Rows are points. Examples show where two turns around zero, p and q, send a point. Where does a point land after both, in the order given? Backwards means that the second turn is done in reverse. Each puzzle has new turns, and all numbers are rounded.

Turn p:
[-12   7] => [-9 10]
[-28  -3] => [-28   6]
[  2 -16] => [ -3 -16]
[54 10] => [55 -7]
[-16   2] => [-15   7]
Turn q:
[26 12] => [23 17]
[-33  12] => [-35   5]
[  6 -24] => [ 11 -22]
Where do these land?
p, then q: [11  1] => [11  0]
p, then q backwards: [ 28 -21] => [ 14 -32]
q, then p: [-19 -24] => [-21 -22]
q, then p: [-20   1] => [-20   3]
q, then p: [ 0 43] => [ 4 43]

Turn p:
[ 21  26 -25  12] => [ 19  29 -21  16]
[-9 27  6 -6] => [-2 25 14 -7]
[ -3 -29  41 -18] => [  0 -37  24 -29]
[-17 -28   4  32] => [-12 -29  12  31]
[  9   3 -26 -20] => [ -5  11 -30 -11]
Turn q:
[ -9 -19 -21 -11] => [-15  -6 -22 -16]
[30 18 18 16] => [33  9 24  5]
[-23  -9   8   0] => [-16 -14  -5  14]
[  8  -8 -27  28] => [ 23   7 -32  -2]
[-10  44  28 -33] => [-30  23  48  13]
[  7 -28 -24  30] => [ 25 -11 -39  -6]
[ -3   1  18 -30] => [-22  -8  25  -8]
Where do these land?
p, then q: [ 27 -29  15  17] => [ 26 -27  -9 -25]
q, then p: [ -5  17 -22  14] => [ 5 27 -8 12]
q, then p: [ 7 10 14 15] => [22 -4  6  7]
p, then q: [ 27   6   6 -26] => [ -7  12  12 -33]
q, then p: [-57  -3 -13 -19] => [-52   8   8  30]

Turn p:
[ 23  -1  26  -1 -24 -20] => [ 18   3  29 -16  -9 -26]
[  7  36 -37 -27 -21  17] => [  9   9 -47 -12 -41   2]
[ 29 -23  26  17 -14 -13] => [ 28  -5  40  -9  10 -10]
[-6 43  3 -8 12  6] => [-18  36 -21  -6  -7  -5]
[  7  -5  32 -36 -10  16] => [-17   0  26 -32 -27   9]
[-26 -20 -17  25  32 -21] => [-13 -18 -10  30  44  -3]
[ 10 -24 -16   4  39  16] => [  0 -14 -11  -9  35  34]
[-32  18  12  13 -14  12] => [-15  20   6  31 -19   1]
[-12 -24 -29  12   0 -13] => [  8 -31 -13  22  13  -2]
Turn q:
[-32  16 -38 -15 -44  10] => [-30  11 -30 -39 -33  21]
[38 26  1 -3  8 13] => [27 28 13 -4 19 17]
[-11  17  10 -18  10   5] => [  5  -3  12 -26   4 -10]
[ -7 -12  15  28 -10 -24] => [-15   5  -3  30 -11 -24]
[  4 -22  38 -11  -4  11] => [ 17 -20  30  12 -21  -5]
[ 18   4  30  22  18 -25] => [ 13  13  14  29  16 -32]
[-30 -19 -23  17 -15  24] => [-43 -15  -6   1 -13  24]
[ 20  -9 -34 -21  36 -13] => [ 25 -18 -31  -5  39  11]
Where do these land?
q, then p: [-25  -4 -14   1  25  -2] => [-24 -24  -5   3  16   5]
p, then q backwards: [-29 -10  18  24   6  12] => [ 11 -11   8  37   4  19]
q, then p backwards: [ 30 -20  17 -54 -44 -21] => [ 32  11 -35  -1 -65  17]
q, then p backwards: [-32  17  -6  16 -30  -3] => [-20  29  15 -32   2   3]
p, then q: [ 28   4 -21  17  22 -14] => [ 22  -3 -13  -2  38   9]
p, then q: [  0   8  34 -12  19  12] => [ -4  -4  21 -33  -6 -16]
p, then q: [ 28   4 -28   9   2  16] => [20  8 -6 -2 14 35]

Turn p:
[ -4  26  11   4   6  12  10 -41] => [-12  24  31   1  -2   5  -7 -32]
[ 29  21  16  -7  12 -11  22 -29] => [ 28  18  33   6   0  12  13 -26]
[ 63 -22 -12  47  21 -10 -17   4] => [ 45 -39  10  48   4  22 -32  11]
[  1 -44  17  60   5  -4 -12  20] => [-13 -55   2  49  10 -18  -9  19]
[-15  12 -17  -7 -19   6 -12  18] => [-11  10 -17 -16 -16  -4  -9  20]
[  0 -26  -3  -5 -22   8   4  53] => [ -8 -25 -29  -3 -10   7  24  42]
[-20 -29 -17 -21 -32  22  -2   7] => [-27 -24 -27 -35 -14   9   6   3]
[ -3   1   7 -27  33  -7  -3   0] => [12 17 -6 -8 36  0  9 -6]
[-16  34  17 -28   0 -26  -6 -32] => [ 10  36  25 -30   6 -29   2 -21]
[-13   4   1 -14  -6  26  -2  19] => [-24   9 -10 -13   2  13   6  18]
[-21  23 -22  -2   3 -15  20 -20] => [  1  30 -12   1 -17 -15  -2 -30]
Turn q:
[ 13   8 -32   3  -9 -36 -47 -19] => [-10   9 -42 -10  33 -37 -12 -24]
[  0  16  17   8 -19  20  19 -17] => [  8   7  22  24 -23  -4   7 -16]
[-13 -13  13  27  -2  10   3  41] => [ -3 -14  11  13 -11  -1 -20  45]
[-49 -18 -38   1  13  14  -4  31] => [-53 -13 -21   2  -6  30 -15  30]
[  1   1 -12   0  13  17  46  21] => [  0  21   8   8 -15  33  20  30]
[ 18  -3  15 -25 -21 -40 -17 -40] => [ 15  -9  -7 -30   8 -40  21 -42]
[ 1  9 28 13  7 -5 22 -2] => [ 9  4 35  5  2 -6 11  8]
[-21 -15  -3  20  36  26   4  15] => [-15 -16  11  19  15  36 -11  25]
[ 30 -19 -11 -12 -17  -9 -32 -20] => [ 23 -14 -39  -7   9 -18   0 -25]
[ 20  33  22 -34  -2   4   4  -9] => [ 25  24  19 -23 -13   5  -4 -30]
Where do these land?
q, then p: [ 11 -17  33   7  43 -23 -29  23] => [ 24 -11  -9  -5  61  13   8  23]
q, then p: [ -6  32   9  32 -30 -14   0 -20] => [ 14   7  24  17 -10 -49  -3  -8]
q, then p: [-20  -5 -24  -6  11  42 -21  14] => [-37 -12 -13  -8   1  12 -39   9]
p, then q: [  2  47 -16   5 -19 -27  33 -34] => [ 16  27  12  11 -20 -49   9 -42]
p, then q backwards: [  4  15   7 -30 -25  -5  11 -24] => [  2  15  19 -38  -4 -12  17  -5]
p, then q: [ 11   4  15 -30 -15   1  28  29] => [  9  25   8  -1 -34  19  21  19]
q, then p: [-35 -24  17  16  25  21  -6   6] => [-35 -34  -4   8  29  -1   4  13]
p, then q: [ 34 -28 -31   9   9  23  -6  -6] => [ 15 -27 -31  31   3  23 -15  -8]
p, then q: [ -2 -24  -9  -4   1 -18 -10  12] => [  3  -3 -25 -10  13   4  12  13]

Turn p:
[-16   5   6  25 -17  -5  51 -16  49] => [-24 -19 -12  23 -30  -6  48 -40   6]
[ -5 -23  13 -25  33  38 -24   9 -26] => [  9  18  23 -47  29  19 -11   9 -25]
[ -9 -26  30   7  19  34 -30  43 -13] => [  4   2  37 -42  24  32  16  32   5]
[ -8 -12 -34  21 -19  32  15  27  -3] => [  3  -8 -41 -19   9   4  38  23   1]
[  0  10   0 -27 -17  -9 -30 -11 -10] => [-18  14  -1  -2   3  -9 -40  10   7]
[  0   5  11  41 -11 -14  27 -39  15] => [-10 -30 -10  37 -29  19  11 -27  -8]
[ 37  31   0 -22   4 -15 -18 -12  -2] => [ 16  33   3  16 -19  -6 -38  -1   9]
[-22 -15 -28  14  18  -1  -7  17  15] => [ 7 -7 -9  1 41  0 23 -6 14]
[ 25  -9   6 -16 -11 -26   6 -10  -8] => [ 12 -13   3  -2 -23 -19 -28  -6   4]
[ -1  34  -3 -16   1 -35   9  -9 -17] => [  1   8   6  36  -7 -33 -20   6 -13]
Turn q:
[-20 -20  11  14  16   9   3  -3   9] => [-17 -20  -4   8  18   1   1  19  10]
[ 10   5 -13 -20   7   1  26  23  36] => [ -2  22 -25 -12 -20  -1  15   8  36]
[ 29  -9 -27 -19  20  36   2   4 -26] => [-27  16 -18   7 -21  42   9 -14 -23]
[ -7 -31  14  -8  29  16  11  33  14] => [-23 -15  -7 -11  -5  26  21  34  24]
[-15 -17  14 -14 -12  -6  17  -7 -12] => [ -7 -12  15   6  -3 -17  28   3  -6]
[-46  44 -10  24 -57  10   1 -22 -14] => [ -4  31  37  30   6 -60 -39   2 -20]
[ -2  10  10 -11  12  -3 -27 -14 -15] => [ -4 -12   3 -23   9   1 -11 -13 -24]
[ 24   0  -5  25 -38  -5 -24  21 -20] => [ 32   5  36  19 -18  22 -23  -7  -5]
[-18  14 -12  29 -11 -12  -2 -45 -25] => [ 10  -4  -1  31  25 -30 -18 -12 -36]
[-13  28   8  22  11  -3  26  32  -9] => [14 29  1 -3 10 -1  1 47 -6]
[ 14 -19 -18 -31  33 -29 -34  -2   9] => [  8 -39 -35 -32 -23  14  -3 -20  -3]
[ 44  -4  29 -10 -10 -14  -1 -20  54] => [ 21  -1  -1 -19  22   3  16 -45  54]
Where do these land?
q, then p backwards: [  5  21 -32 -15  26  -1  21   7 -14] => [ 11  22 -22  -5 -14  36  17  -9 -11]
p, then q: [-25 -24  31  20  15 -17 -10 -20  12] => [-32 -31  11   8  36   5  13   1   5]
p, then q: [-19  -1 -33  16 -11   7 -14  -8  23] => [-18   1 -41  16   1  -8 -15  10   6]
p, then q backwards: [-27  30  11   7 -20  23 -10 -24 -23] => [-16  -1 -19   4  22  43   3   5 -30]
p, then q: [ 29 -26  15 -17  12   2  -4 -10   9] => [-10  -4  12 -17   2   0   5 -42   4]
p, then q backwards: [-21  17   1 -43  -7   1  -5   2   2] => [-26  32   3 -11  -9  23   7 -12   4]
q, then p backwards: [ 23 -10   2 -27  26  -8 -41  26  34] => [ 33 -51   7   6 -27  21 -18  -7  16]
q, then p: [  9 -25  34  15 -20 -19   5   8  -3] => [ 18 -11  24 -18 -30  13  17 -17   3]
q, then p: [-34   9  13  -5  -8  27  32  44  17] => [-23  15  27  12  -1 -30  42  20  28]
p, then q backwards: [ 47 -16 -35  24   3  -9  19  -1 -68] => [ -6   2 -31  35  30 -71 -16  19 -23]
q, then p backwards: [ 12  26  -7  24 -16  -6   6 -22  11] => [  9  14 -25 -17  27 -16 -10  -7   8]

Turn p:
[ 13  -8  -2 -36 -20 -24  -8   9  12 -20  22   8] => [ 13 -41   5 -33  -3 -17  -5  -5  -7 -15  11 -10]
[ -9  -6 -34  -3 -17   0  30  -4   1 -16  -3  20] => [ -5  -9  -9  10   4  -5  19 -42  -5  -6  24  -7]
[ 14  13 -14  16  12 -11 -20  -7   7   3  28  41] => [ 28 -13   6  13  -2   0 -22  -9  15 -18  16  39]
[  6 -11  -3  69  29  -6 -36  25  -7  24 -16 -46] => [  1  42 -14  54  19 -14 -33  57  13 -11 -23 -15]
[ 12  27   3  45  15   2 -46  34 -38  17 -37 -20] => [  6  47 -25  32   7  -5  -6  60 -26 -27 -23  21]
[-42 -21  13 -13  -1   8   5 -47  -3 -11 -49 -19] => [-27  25   9   1 -31  10   1 -37 -23  24 -43 -31]
[-48 -18  13  -7  -6  -6   3 -11  -9  17 -16  -6] => [-34  -8  -9  11 -17   0  -7 -10 -16  31 -25  -6]
[  3  19 -11  20  56  -6 -27  20  -8  16 -33 -47] => [ 17  57 -36   7  28  -8 -25  32   1   1 -37  -5]
[  9  -5   9 -18  12   7  23  18  -3  -9  39  34] => [-13 -30   6 -25  23  19  -1  -9  18  -9  26  23]
[ 40  -8  -5 -16  -4   4   8 -13 -16   8  23   4] => [ 27 -19  21  -6  20  26   5   4  -8   1  18  -4]
[-46   9   6 -18 -13  23   3 -32  -2 -17   9 -44] => [-22  26  -1 -24 -38   5 -13 -10 -14  42  15 -30]
[ 21  26  14  11  -9 -31  35  -5   4   5  -4  10] => [  8   1  30   0  24 -31  28  -5  -1  10   3  23]
[  1   2  11  -4 -11  16  12  -9  30   4 -15  18] => [  0  -5   8  -2 -19   3  30 -14  23   2 -11   4]
[ 13 -17  12 -16 -23  11  13   8  16 -37  23  35] => [-15 -34  22 -25 -10   6  14 -17  16 -33  25  -1]
[ 10  -1 -12 -31 -21  13   4  14  15  15  28  12] => [ 15 -39 -14 -16  -6  10  15   4  12   7  24  -1]
Turn q:
[  1  24   5  10 -44  42  11 -12 -50 -33   7 -14] => [ -5  -2 -38   4 -39  42 -17  -6 -10 -22 -13 -51]
[ 25  -6   5   7  -3  32   1  -2 -29   2  16 -24] => [  1 -39 -21  -7  -8  16 -13 -18 -12   1  -4 -20]
[-21  14  20  -3  30 -27 -35  22 -18  22  25  13] => [  9   0 -10  29  26 -24 -38  23  11  24  32   9]
[ 11  -3  48  18 -16  -9 -13 -20   6 -19 -16 -14] => [-17  -6  17  16 -47 -24  -7  -7   0  15 -18 -16]
[  0   2 -11 -33   5   1 -18  12  37  -1  -5   4] => [ 23   9  16 -29   6 -17   8   7  30  -4   7  10]
[ 10  19   1  11   2  13  21 -28 -25 -37  28 -23] => [ -1   5 -11  10  -4  14 -13 -44 -19 -12  -5 -47]
[  1   1 -27  -9   7 -18  32  20  33  16 -19  15] => [ 13  26  17 -22  21   4  33  12 -16   5  -1  31]
[ -4   7 -16  14  12 -31 -24  37  27  30   6   5] => [ 32   2  -9  13  26 -34  14  26   2  15   4  32]
[-36 -19  -1   2  11 -20 -22   2  11  24   4 -16] => [-22  -7  -6   7  30 -36   6  20  17   5   2   7]
[ 16  23 -24  -3 -26  20  30 -44 -15   7   5   8] => [-13  20 -33 -12 -18  37  11 -42  -7 -14   1   5]
[-13 -38  -5 -10  -2 -29 -10  33  26   0  11  23] => [  9  -9  31  10  15 -20  27  35   6 -11  31  15]
[-35  23  31  -5  26 -31 -17  27 -26  17   2 -33] => [-10   9 -16   5  26 -40 -45  35 -12  32   5 -19]
[ 32 -24 -31 -31  -9   3  30  -6  13   9 -16  30] => [  2   1  21 -36  -6  29  26 -12 -10 -22  17  40]
[ -7   3  39  27   2  47   9 -20 -10 -16   2  -1] => [-18 -15   4  19 -18  34  -8 -15  16  25 -23 -36]
[ 20 -25 -33   5   5   6   4 -19  20 -22 -50  27] => [  0   5  40  -8 -10  19  15 -11   5 -36 -36  39]
Where do these land?
q, then p: [-29 -13 -13  10 -22  14  37  30 -10 -14   2  16] => [-34  27 -20 -12  21  17  18  18   9  -4  26 -10]
q, then p: [ 17  21 -24   7  -7 -10  20 -11  -4  29  38  -7] => [ 27   6   1  16  21  21 -11 -31 -12  16  31   6]
p, then q: [ -3  14  22 -12   7  21   2 -14  -2  29   3 -24] => [  7  -5 -22 -27   0  14   4  19   4  29   2  16]
p, then q: [ -6 -20  45  27  44 -20 -21 -13 -21 -35 -21   4] => [ -4  29  19  16 -24 -10 -52  31  37   6 -31 -11]
p, then q: [ 14  42 -16 -25 -11  11   7 -14  11 -14  24 -20] => [ 17  -1 -19 -28  -8  -4   1 -27 -10   8  47  -1]
p, then q backwards: [ 11   6 -14  -4 -42  11  16 -29   7  10  -1  13] => [ 30 -11  15  14 -16  -1  15   3  26  -8  28  16]
q, then p backwards: [ 19  -5 -21 -48   6   6  16 -30  17  18  33 -12] => [ -2  18 -20 -33   7   5  42   4  11 -42  19  17]
p, then q: [ 23 -41  35  30  26  -5 -44  20 -16 -26 -28 -26] => [ 27   8  23  -1 -10 -20 -41  47   5  -5 -52 -37]
p, then q: [-22 -26  41  16   3 -31 -44  15   1 -18  -5  -4] => [ -5   6  15  15 -19 -33 -18  58  13 -23 -15  -4]
p, then q backwards: [22 19  1 -8  6  0 23 -2 43 15  5 -1] => [ -1   5  -4  -9   6  17 -17   8  51  10  11   1]
p, then q: [-38 -25 -10  39  20  -4 -34  12  -3 -19 -36   2] => [  6  31 -14  32  -8 -17  -7  17  14 -36 -52  -7]
p, then q: [  0  14 -18  -9  -9  22  -1  17  -6  11  10  44] => [  6  -7   9  11   6  39  27 -14   6 -24  16   3]
p, then q: [ -8  15 -28 -23 -20 -16  24  18 -16  12 -23  15] => [-24   6  -2   4  26  23  -1 -19 -34 -23   9  18]

Turn p:
[ 16  10   0  30 -14  28  -8  15  24 -16 -33  -1 -19  27] => [-18  -5 -23  18  12  11 -18  26  24 -28 -26  -3  21  25]
[ 11   0 -32 -22 -23  35  15   8 -42   3  10 -13  -3  24] => [  4 -34 -27  14  13  23  -1  25 -44  22  20  -1   5   7]
[ -2  32   1  15 -22 -10 -28  -7  20  29 -29  22  -3 -25] => [ 18  47  -8  -9 -25  -2 -33   1   5  -6 -29   1  23  -3]
[-16 -20 -34 -22 -15  12 -19  -5  13   3 -34 -22 -14  24] => [ -7 -32 -37 -22   0  -8  -4  20   0  15 -30 -31  13  -3]
[ 15  35 -31 -14  19 -22  18   0   2 -34  25 -20  31  26] => [ -7   6 -47  -6  31 -20  21 -13 -11 -16  42  13 -31   6]
[ -8  -8   9  21 -17  29  18  18  24 -16 -15 -19 -13 -30] => [-14  11   5  27 -12  23  15  25  25 -15  -4 -35  13  -6]
[  5  20  -9  19 -30 -17 -28 -15  30  14  27  -5  15  27] => [-22  13 -32  -7 -21 -20 -29 -34   1  -1  14   3  20  28]
[-19  -3 -30  27  27   7  25  -7  -6  -1 -16  35 -38 -32] => [-16  21   9  32  10  15  10   6  -4  10 -47  16 -10 -50]
[ -8   0  28  -9  14 -30  20  -6 -21 -23  34  -7 -38 -21] => [ -3   0  31   8 -12  23  15 -24  -3   1   4  -2 -63   0]
[ -7 -25  28 -31  35 -20 -29 -31 -26  28 -16  12 -12 -39] => [ 48  -8  49 -34  -6   0 -15 -18  11  26 -22   1 -18 -35]
[-35   3  32  18  34  23   1  -7  22  36  33 -17 -19   3] => [-48  18  35 -23  10  31  -8 -16  28  33  10  -3   7   1]
[ 38 -26   1 -33 -10 -24 -11  13  12  -8   5 -10  24  20] => [ 19 -37 -14 -14 -20 -38   5   8  12 -10  27   8  -7  18]
[ 28 -27  31   3 -17  11  -5 -20 -21 -22  21 -17  30   6] => [ 25 -39  15  18   2   4   2 -29   5 -14  38 -11  14  20]
[-18  31 -18   3  33   8  11  11  23  22   8  38 -17 -16] => [-31  42   3 -14   1  11  -4  15  -2   4 -12  36  -3 -36]
[ 28   7  -9   1  -7 -25  28  11 -11  18 -26  12  30  16] => [ 32  12 -16  10   6 -28  21  16  -7   9   0  32  11  23]
[-25 -30  28 -31 -28  15  -3 -17 -36  -9  -4  15  23   0] => [ 30 -35  31 -17  -8  13  20 -14 -39  -8  -2 -18  25   3]
[ -3   0   5  26  20 -19  -2  38  -4 -24  10  -3  23  -9] => [-12  18  24  18  19 -35   5   7   1 -23  19  -7 -15   3]
Turn q:
[ -7  22  19   3 -36  39  10 -13  23  29   2  -1  33  21] => [-19  -7  18  21   5  57  -1  -7  33  28  12  -8  16   3]
[ 15  35 -30 -23   7  12  -5  31  -9   3 -15 -16 -29 -16] => [ 27  18 -19  -7  14   5 -19  13  18 -21 -29 -19 -37 -14]
[ 36   7  31   3  22  27   3 -37  21   5   0 -27 -20 -18] => [ 29 -14  29  30  35 -13 -18 -34  -5  17   5 -27  -4  -5]
[ 34   1  -9  -1  20 -21  31 -18  18 -21 -35 -12  -7  18] => [ 25 -14   7 -10   5 -18  -6 -35   6 -26 -32 -12  34  14]
[-19 -21  25  42  -8  -1   8  21 -16   9  -1  33  -3   9] => [-13  19  20  14 -11 -12  40  28   2  17   0  30  11  15]
[  7  -3  42  -5  19 -25   7  30 -29 -14  20  23  20  -7] => [-14  48  21 -24  11 -24  -4  23 -20  -3  23   8  21   6]
[ -7  26  -4 -22   3   2   7 -19  17  20  -4  22  13  17] => [ -8   8  -6 -18   0  20   1 -35  30  12   7   0   5  -6]
[-27   0   8  -3 -23 -28 -26  -4 -25 -36 -26  35   7   1] => [-25  32 -21   8 -23   3   5  -7 -27 -21  -8  47  16 -16]
[-35  15 -29   2  15  14  -1  26 -29  -6  19  13  -8 -15] => [-27  16 -29 -10  10 -13  21  30  10  -8  -2  -6 -33 -16]
[ -8 -34 -16  -6 -22  29 -19 -14  34  31  -5 -11  35 -26] => [  1 -57   1  14 -13  20 -24  13  21  24  26  17   1 -27]
[ 38   0  11  45  20 -20  -7 -16  -9   4  22 -20 -16  22] => [ 30   6  -2  23  -3 -27  13  -9 -20  10  12 -31  12  47]
[ 27  20 -28  11   7 -33  24  -4  27 -25 -16  29 -24   6] => [ 24  10   5  -9 -25 -20  22 -35  21 -49 -15 -10  11   1]
[-26 -13 -32   8   9 -29  19  26 -31  20 -29  -8  -3   6] => [ -2   0 -28 -30 -22 -20  11  32   7  13 -47   8   6   6]
[  1 -28  28 -15 -30 -25  35 -30   3  19  -4 -15  26 -16] => [ -3 -22  34 -18 -21  14 -10  -5 -27  33  -3  -7  43 -24]
[-20 -28  11 -20  10  19 -25   6  28  24  32  -1 -33 -25] => [  4 -23  24  -6   3  -8  -5   1  -6  23  27  16 -64  -9]
[ 21 -22 -26   2 -13  12 -22 -14 -22 -36  14 -15   4  33] => [ 10 -25 -37  11  17  19  11   5 -34 -30  13   1  11  24]
[-31  23  -1 -21   1  29 -39  29  -1 -28  27 -28   5 -11] => [-40   5 -16  13  21  15 -35  21  -9 -19  13  -7 -49   1]
Where do these land?
q, then p: [-13  22  -4  15 -14  45  -5  -5   0  -2  -8 -22  14  -1] => [-32  11   9  14  23  -4  -8   9  23   9 -11 -21  21 -15]
q, then p: [ -7  -3  -1 -43  10  -7  -7  12 -25 -15  23  49  16 -14] => [ -3  16   3 -22 -11  18   7   1 -37 -17  25  13 -35 -39]
q, then p: [-23 -12  10  39  -9  14  13  21 -10 -15 -11  16  -6   2] => [-15  28  19  13   8  -7  32  14  -5 -14 -20   8   6  19]
p, then q backwards: [-12 -21 -11   6 -16  -3  27 -22  10  53  16 -57   1  10] => [-18  13   6  27   9  -4   5 -38 -10  65  21  -4  23  22]
p, then q: [  1  19  -6   9 -35   0  -2  -6 -16 -10 -20  20 -25 -23] => [ 17  11 -20  43  10  12   0  15   2 -16 -22   1  12  -6]
q, then p: [ 32 -50 -23  12  -5   2   7 -31  43  21  26 -49  19  -2] => [  1 -70  25  19 -23 -32  -2 -12  22  32  31 -16  18  17]
q, then p: [ -1   8  -9  10  21  10  38 -24  24  10   0 -13  -6 -12] => [ 11  -2   3  -8 -10  -8  22 -16  42  22  -4 -21  -2   2]
q, then p: [-22   4   4  10   1  13 -21 -33   4   5  -2  17 -28  19] => [ -9   5  -9  19   2  22   8 -24  -1  24 -28  24  10  -9]
q, then p: [  1   9 -18 -35  23 -32 -18  32 -38 -55 -13  25  -2  16] => [ 11   1 -37 -18  25  -8   4   5 -50 -49 -12  11 -42 -25]
p, then q: [ 12 -11   7  -1  -6  23   9  10   7  21 -44   2   2  10] => [  6  -3  10 -12   3   5 -20  22  36 -11   2  15  22  16]
q, then p: [-21   1   2  10   0   9 -16  23  26  14 -17 -15 -16 -25] => [-12   7  14   7 -27  -3 -24   9  18  -6 -37  -6  -1  11]
q, then p: [ 17  27  -6 -26   5 -48 -11  26   1 -21  27  41  22  28] => [-11  -5 -45 -33  -3  22   2 -17 -42 -41  34   2 -19   5]
p, then q backwards: [  2 -19  38  -5 -14   0  21 -36  31   7  13 -48   7  -4] => [  9  24 -21  15  -4  -1  19 -24  35  40  23  20  11  34]
p, then q: [ 41  16   6 -29  26 -22 -16  31 -35 -20  44  28 -17  17] => [ 19  35   3  -6   7 -14  47  -4 -43 -17  23  39 -41   7]
q, then p: [ -5   9  11  30  15  -5 -19   2 -25   7 -36   7  18 -20] => [  2  48  -8   7  -2 -38 -15   0  -6  -2  -8  11  12   0]
